Rows are points. Examples show where two turns around zero, p and q, send a point. Write where each new point lands after one turn and then the other. Backwards means that the second turn is done in reverse. Each puzzle has new turns, and all numbers are rounded.

Turn p:
[-0.33 -0.11  0.32] -> [-0.25 -0.03  0.40]
[ 0.37 -0.07 -0.73] -> [ 0.28 -0.28 -0.72]
[ 0.25 -0.08  0.22] -> [0.29 0.06 0.17]
[-0.29  0.26  0.19] -> [-0.32  0.26  0.14]
Turn q:
[ 0.03 -0.61  0.34] -> [-0.59  0.34 -0.17]
[ 0.35 -0.05 -0.17] -> [ 0.13 -0.01 -0.37]
[0.16 0.30 0.01] -> [ 0.14 -0.31 -0.05]
[-0.53  0.35 -0.18] -> [ 0.31 -0.02  0.58]
Where do these land?
q, then p: [-0.15 -0.33 -0.25] -> [-0.05  0.40 -0.17]
q, then p backwards: [ 0.42  0.31 -0.18] -> [ 0.31 -0.25 -0.38]
q, then p: [-0.64  0.01  0.38] -> [-0.25  0.24  0.66]
q, then p: [0.37 0.00 0.05] -> [-0.04 -0.28 -0.25]

Turn p:
[-0.13 -0.08 -0.26  0.45] -> [-0.01  0.51  0.04  0.17]
[-0.10  0.40  0.39 -0.43] -> [-0.30 -0.47 -0.10 -0.43]
[-0.31 -0.57 -0.68  0.11] -> [ 0.68  0.61  0.25 -0.02]
[-0.04  0.23 -0.13  0.36] -> [-0.29  0.31  0.10  0.11]
[ 0.34 -0.18  0.31 -0.32] -> [ 0.17 -0.53 -0.16  0.13]
[ 0.30  0.21  0.15 -0.49] -> [-0.06 -0.60  0.15 -0.09]
[-0.07 -0.01  0.22  0.32] -> [-0.17  0.17 -0.29  0.12]
Turn q:
[-0.84 -0.06 -0.11 -0.18] -> [-0.64  0.26 -0.36  0.38]
[0.49 0.13 0.27 0.54] -> [ 0.19 -0.12  0.55 -0.52]
[ 0.10  0.31 -0.08  0.16] -> [-0.02 -0.21  0.30  0.06]
[ 0.39 -0.36 -0.19 -0.18] -> [ 0.41 -0.18 -0.35 -0.16]
[-0.13 -0.02  0.12 -0.33] -> [ 0.07  0.25 -0.14  0.23]
Where do these land?
p, then q: [-0.15 -0.21 -0.22  0.21] -> [ 0.11 -0.13  0.35  0.11]
p, then q backwards: [0.04 0.57 0.28 0.06] -> [-0.44 -0.01 -0.23  0.41]
p, then q: [ 0.85  0.11 -0.10 -0.21] -> [-0.19  0.31 -0.08 -0.80]
q, then p: [-0.26 -0.15  0.31  0.11] -> [-0.24 -0.03  0.12 -0.36]
q, then p: [-0.47 -0.33 -0.27 -0.16] -> [ 0.10  0.51  0.34 -0.20]

Turn p:
[ 0.36 -0.46 -0.17 -0.20  0.19 -0.08] -> [ 0.12  0.39 -0.15 -0.28  0.07 -0.43]
[-0.18  0.56 -0.46  0.10  0.01  0.07] -> [ 0.19 -0.32 -0.39  0.48  0.01  0.21]
[-0.22 -0.26 -0.13 -0.10 -0.29  0.19] -> [-0.08  0.40  0.07  0.21 -0.18  0.12]
[ 0.69 -0.22  1.00 -0.63 -0.19 -0.01] -> [-0.28 -0.05  0.99 -0.34  0.01 -0.88]
[-0.17  0.64 -0.01  0.54 -0.06  0.27] -> [ 0.13 -0.64 -0.11  0.20 -0.33  0.48]
[-0.06 -0.38 -0.25  0.10 -0.20 -0.45] -> [-0.43  0.35 -0.36 -0.13  0.09  0.02]
[ 0.04 -0.01 -0.05  0.23  0.27  0.14] -> [ 0.27 -0.07 -0.11 -0.20 -0.07  0.12]
[-0.15 -0.30  0.04 -0.27 -0.13 -0.10] -> [-0.17  0.37  0.15  0.05  0.14 -0.04]
[-0.32  0.42  0.03  0.24  0.41 -0.04] -> [ 0.25 -0.41 -0.09 -0.01  0.28  0.43]
Turn q:
[ 0.01  0.51 -0.50  0.19 -0.11  0.03] -> [0.40 0.01 0.48 0.21 0.35 0.02]
[-0.32  0.08 -0.08 -0.42 -0.19  0.21] -> [ 0.06  0.02 -0.27 -0.21  0.49  0.13]
[ 0.45  0.71 -0.01  0.30  0.27 -0.04] -> [-0.12  0.26  0.87  0.12  0.02 -0.14]
[ 0.19  0.15 -0.05  0.26 -0.15  0.16] -> [-0.08 -0.11  0.25  0.29  0.07  0.07]
[-0.51 -0.52  0.17 -0.06  0.37 -0.02] -> [ 0.09  0.37 -0.68 -0.06 -0.30 -0.02]
[ 0.10 -0.11  0.59  0.29  0.23  0.34] -> [-0.60  0.30 -0.07  0.28 -0.27  0.12]
[-0.03 -0.62 -0.28 -0.62 -0.23 -0.02] -> [ 0.12 -0.50 -0.65 -0.29  0.18 -0.31]
[ 0.11 -0.21  0.16  0.05 -0.20 -0.67] -> [ 0.14 -0.35  0.07 -0.35 -0.54  0.13]
Where do these land?
q, then p backwards: [ 0.35  0.08 -0.28 -0.12 -0.14  0.25] -> [ 0.10  0.32  0.18 -0.33  0.05 -0.23]
q, then p: [-0.50 -0.36  0.00  0.54  0.53 -0.40] -> [-0.37 -0.43 -0.29  0.45 -0.62 -0.33]
q, then p: [ 0.11 -0.35  0.20 -0.06  0.07 -0.32] -> [-0.32  0.29 -0.03  0.30 -0.06 -0.10]
p, then q: [-0.52 -0.41 -0.04  0.36  0.46  0.40] -> [-0.58 -0.04  0.26  0.13  0.67 -0.27]
q, then p: [ 0.37 -0.12 -0.26  0.39 -0.13  0.10] -> [-0.30  0.05 -0.04 -0.47 -0.22  0.20]
p, then q backwards: [ 0.23  0.45  0.09 -0.23 -0.41 -0.13] -> [ 0.59 -0.23 -0.09  0.17 -0.06  0.26]
q, then p: [ 0.07  0.42  0.32 -0.20 -0.45  0.39] -> [ 0.55  0.17  0.34 -0.10  0.21  0.43]
q, then p: [ 0.21  0.40  0.25 -0.45  0.47 -0.18] -> [-0.15 -0.21  0.38  0.34  0.63 -0.08]
q, then p: [-0.32 -0.11 -0.29 -0.23 -0.40 -0.11] -> [ 0.37  0.28 -0.17 -0.15 -0.08 -0.39]

Turn p:
[-0.04  0.02  0.14  0.04  0.40 -0.52] -> [ 0.12 -0.21  0.10  0.37  0.49  0.04]
[-0.29  0.46  0.28  0.04  0.18  0.29] -> [ 0.06 -0.08  0.67 -0.04 -0.18 -0.06]
[-0.06  0.10 -0.11 -0.17  0.34  0.73] -> [-0.24  0.15  0.45 -0.49 -0.16  0.40]
[ 0.45 -0.27  0.02 -0.53 -0.63 -0.72] -> [ 0.67 -0.26 -0.96  0.01  0.09 -0.14]
[-0.20 -0.06  0.31  0.12 -0.09 -0.18] -> [ 0.11 -0.08  0.05  0.39 -0.13 -0.05]
[0.43 0.08 0.15 0.27 0.06 0.42] -> [ 0.07  0.63  0.19 -0.16 -0.03  0.00]
[-0.24 -0.31  0.06  0.25 -0.12  0.03] -> [-0.24  0.06 -0.10  0.33 -0.23  0.05]
[-0.04 -0.03 -0.86 -0.01 -0.13 -0.04] -> [-0.57 -0.19 -0.39 -0.41  0.16 -0.22]
Turn q:
[ 0.04  0.06 -0.21  0.36  0.12 -0.10] -> [-0.03 -0.21 -0.23 -0.19 -0.22 -0.15]
[-0.07 -0.62 -0.20  0.00  0.25 -0.08] -> [ 0.46 -0.11  0.29 -0.40 -0.16  0.09]
[-0.17  0.45 -0.20 -0.46 -0.67 -0.17] -> [-0.66  0.66  0.14  0.19 -0.14  0.06]
[-0.16  0.00  0.68 -0.96 -0.05 -0.19] -> [0.01 0.25 0.71 0.79 0.23 0.45]
[0.27 0.38 0.69 0.08 0.17 0.03] -> [ 0.06 -0.27 -0.28  0.71  0.26 -0.04]
[ 0.01  0.30 -0.25  0.32  0.09  0.65] -> [-0.29 -0.19 -0.35 -0.37  0.48 -0.28]
[ 0.29 -0.04 -0.39  0.29  0.22 -0.15] -> [ 0.11 -0.20 -0.10 -0.25 -0.30 -0.42]
[ 0.07 -0.53 -0.14  0.20 -0.14  0.09] -> [ 0.43  0.19 -0.09 -0.38 -0.04  0.03]
[-0.27  0.00  0.02  0.16  0.02 -0.08] -> [-0.07 -0.12 -0.09 -0.09 -0.10  0.24]
Where do these land?
q, then p: [ 0.23  0.30  0.17 -0.04  0.23  0.40] -> [-0.24 -0.05  0.05  0.32  0.43  0.19]
p, then q backwards: [-0.64 -0.32 -0.37 -0.47  0.40 -0.06] -> [-0.77  0.35  0.18  0.19  0.50  0.02]
p, then q backwards: [ 0.55 -0.05  0.13  0.14  0.19  0.10] -> [ 0.06 -0.29  0.09 -0.17 -0.44  0.27]
p, then q backwards: [-0.74 -0.67  0.01 -0.21  0.25 -0.40] -> [-0.48  0.55  0.70  0.19  0.38 -0.26]
p, then q: [ 0.17  0.19 -0.21  0.36 -0.21 -0.46] -> [-0.03 -0.32  0.09 -0.01 -0.62 -0.06]
p, then q backwards: [ 0.09  0.45  0.25 -0.13 -0.39 -0.04] -> [ 0.44 -0.36 -0.21  0.09  0.21 -0.16]
p, then q: [0.20 0.08 0.16 0.47 0.01 0.45] -> [-0.47 -0.01 -0.24  0.46  0.02  0.11]
q, then p: [ 0.14  0.02 -0.14 -0.11 -0.48  0.02] -> [ 0.08 -0.22  0.25 -0.15  0.08 -0.37]

Turn p:
[-0.13  0.04 -0.25 -0.10 -0.28  0.46 -0.17  0.07] -> [ 0.17 -0.38  0.16 -0.13  0.39 -0.20 -0.09  0.02]
[ 0.11  0.00  0.38 -0.14 -0.14  0.11 -0.12  0.46] -> [ 0.27 -0.18  0.05  0.37 -0.03  0.24 -0.35  0.02]
[-0.23  0.33 -0.47 -0.47 -0.48 -0.54 -0.23  0.12] -> [-0.52 -0.10  0.70  0.44  0.12 -0.44  0.05  0.15]
[ 0.48  0.12 -0.29  0.01  0.44  0.31 -0.12  0.20] -> [ 0.65  0.20 -0.01 -0.11 -0.05 -0.21  0.09  0.38]
[-0.15 -0.59 -0.13 -0.33 -0.23 -0.07  0.01 -0.33] -> [-0.25 -0.01 -0.26  0.18  0.29 -0.39  0.08 -0.51]
[ 0.29  0.33  0.45 -0.35  0.46  0.46 -0.33 -0.31] -> [ 0.29 -0.23 -0.66  0.19  0.12  0.15  0.19  0.69]
[ 0.26 -0.50  0.20  0.37  0.19 -0.24  0.39 -0.58] -> [-0.24  0.64 -0.60 -0.30 -0.08  0.13  0.07 -0.37]
[-0.49 -0.16  0.00  0.42  0.21 -0.23  0.07  0.49] -> [ 0.05 -0.19  0.31 -0.19 -0.66  0.12 -0.05 -0.40]
[-0.09  0.30 -0.33 -0.44  0.16 -0.23  0.12 -0.08] -> [-0.13  0.06  0.26  0.24  0.04 -0.18  0.53  0.20]
[ 0.44  0.35  0.31  0.68 -0.24 -0.25 -0.10 -0.32] -> [-0.39  0.44 -0.13 -0.39 -0.06  0.34 -0.53  0.45]
[-0.49 -0.22  0.13  0.35 -0.08  0.21  0.47  0.28] -> [ 0.11 -0.24  0.19 -0.32 -0.09  0.43  0.02 -0.61]
Turn q:
[-0.30  0.07 -0.49  0.08  0.22 -0.22 -0.36 -0.22] -> [ 0.44  0.36 -0.14  0.09 -0.35  0.35  0.09 -0.11]
[-0.36  0.13 -0.04 -0.29  0.17  0.38 -0.51 -0.05] -> [ 0.31  0.37  0.10  0.31  0.09 -0.03  0.49  0.28]
[-0.02  0.35  0.18  0.37 -0.48 -0.17  0.61  0.05] -> [-0.53 -0.32 -0.38  0.16 -0.28 -0.35 -0.37 -0.17]
[ 0.45  0.11  0.46 -0.06  0.64  0.45  0.18 -0.24] -> [-0.24  0.10  0.06 -0.43  0.60 -0.28  0.54 -0.39]
[ 0.33  0.12  0.54  0.09 -0.32 -0.55  0.24  0.19] -> [-0.09 -0.52 -0.14 -0.40 -0.12 -0.52 -0.43  0.06]
[ 0.25  0.19  0.19  0.49 -0.27 -0.30  0.34  0.68] -> [-0.31 -0.61 -0.62 -0.17  0.05 -0.05 -0.43  0.20]
[ 0.12 -0.36  0.07  0.39 -0.57 -0.07 -0.09  0.00] -> [ 0.01 -0.01  0.02  0.18  0.17 -0.06 -0.76  0.05]
[ 0.33  0.16 -0.24 -0.41  0.19  0.27 -0.10 -0.09] -> [ 0.20 -0.21  0.26  0.11  0.19  0.12  0.47 -0.24]
[-0.51 -0.36 -0.28 -0.27  0.27  0.11  0.05 -0.24] -> [-0.11  0.51  0.39  0.03 -0.27  0.37  0.22  0.09]
[-0.29 -0.41 -0.40 -0.39  0.15  0.09 -0.37 -0.08] -> [ 0.32  0.33  0.47  0.12 -0.09  0.45  0.17  0.23]
Where do these land?
p, then q: [-0.52  0.31 -0.25  0.37  0.22 -0.03  0.07  0.08] -> [-0.33 -0.14  0.55  0.04 -0.08 -0.30 -0.08  0.30]
q, then p: [ 0.45 -0.07  0.72 -0.02 -0.11  0.27  0.56 -0.10] -> [-0.49 -0.22 -0.28  0.33 -0.60 -0.11  0.45 -0.28]
q, then p: [-0.04  0.02 -0.34 -0.01 -0.12 -0.58 -0.17 -0.35] -> [-0.16  0.15 -0.13  0.06  0.51 -0.12 -0.47  0.25]
q, then p: [ 0.29 -0.24  0.90  0.32 -0.02  0.57 -0.02 -0.07] -> [-0.16 -0.05 -0.04  0.26 -0.91 -0.10  0.60  0.27]
q, then p: [ 0.51 -0.04  0.80 -0.24  0.40  0.13  0.05 -0.11] -> [-0.17  0.22 -0.22  0.68 -0.34  0.09  0.65 -0.10]
p, then q: [-0.27 -0.13 -0.45  0.26  0.01 -0.31 -0.07  0.50] -> [ 0.12 -0.03  0.24 -0.09 -0.13 -0.69 -0.37  0.05]
p, then q: [-0.01  0.17 -0.77  0.51  0.19  0.13 -0.07  0.17] -> [ 0.11 -0.57  0.42 -0.34 -0.19 -0.50  0.09  0.23]
q, then p: [ 0.04  0.29 -0.05 -0.53 -0.40 -0.17 -0.24  0.03] -> [-0.01  0.45 -0.08  0.08 -0.06  0.15 -0.53 -0.31]
q, then p: [-0.33 -0.25 -0.41 -0.28 -0.01  0.14  0.06  0.05] -> [ 0.19 -0.27  0.03 -0.21  0.16  0.45 -0.24 -0.04]
p, then q backwards: [-0.12 -0.06 -0.15 -0.38 -0.17 -0.14 -0.17 -0.21] -> [ 0.04  0.21  0.24 -0.03 -0.20  0.36  0.17  0.01]
